Each point is reached from the start by the listed moves, each made once or not at all, plus a little noise. Say if it took an odd or an even number of moves. Then give how often each move was made.

Moves:
(1): [ 47  39 -40 -12]
(2): [-42  55  52  -8]
Start: [ 11 -13 -17 -34]
Points:
[ 59  25 -57 -47] => odd (1, 0)
[ 16  80  -3 -54] => even (1, 1)
[-32  41  36 -41] => odd (0, 1)

Moves:
(1): [ 24  12   8   5   4 -14 -10  -6  -9   3  10   8   9  -8]
(2): [-10  23  -1  -8  -6   5   2  -9   0  -3   9   8  -7 -16]
(3): [ -2  -2  19   9  -4  10   2 -19   2   6  -2  10   0  -5]
(4): [ -4  14 -13  17  -8  -8   6   0  -4   1  -4   3  -2   6]
(5): [-16   8   3   5  24  -5  -1  -2   7  -2   3  -2  11  -2]
(6): [  1  -6  -5   1   2  27 -10  -5  -3   2  12  10  -1  -1]
(7): [ 0 -8  7 10 -3  5 35  5 -7  7 10 11 18 -6]
(8): [ -2   3  12  19  -9   3 -20  29   8  -4   2  27 -15 -10]
(9): [  3   4 -16   2  -7   4  11   3  31  -6   6   2   4   2]
(10): [ -1   4  -2   1  -2   8   3   4   1  15  -8 -10  -2  -4]
(11): [ -4 -10   0 -15   6  -5  -2  -4  10  14  32  -6  -7   6]
Start: [  0   9  -6   7  -6 -27 -12  13  20  31  27   3   1  -4]
Points:
[-14  26 -25  31 -30   5  11  32  54  41  95  65 -10 -23] => odd (0, 1, 0, 1, 0, 1, 1, 1, 1, 0, 1)
[ 16  20   9  51 -15  -6  13 -12  -2  51  53  45  26 -19] => odd (1, 0, 1, 1, 0, 1, 1, 0, 0, 0, 0)
[ 24  29   3  24 -16 -22  -5  -8  48  50  33  14  13 -15] => even (1, 0, 1, 0, 0, 0, 0, 0, 1, 1, 0)
[ -8  24 -11  29 -33  18  10  39  47  27  61  60   2 -38] => odd (0, 1, 0, 0, 0, 1, 1, 1, 1, 0, 0)
[ 18  41   5  27 -26  17  18 -11  35  56  64  37  22 -45] => odd (1, 1, 1, 0, 0, 1, 1, 0, 1, 1, 0)
[  0  13 -10  41 -29  -7  20  53  56  46  34  29  11 -20] => even (0, 0, 0, 0, 0, 0, 1, 1, 1, 1, 0)
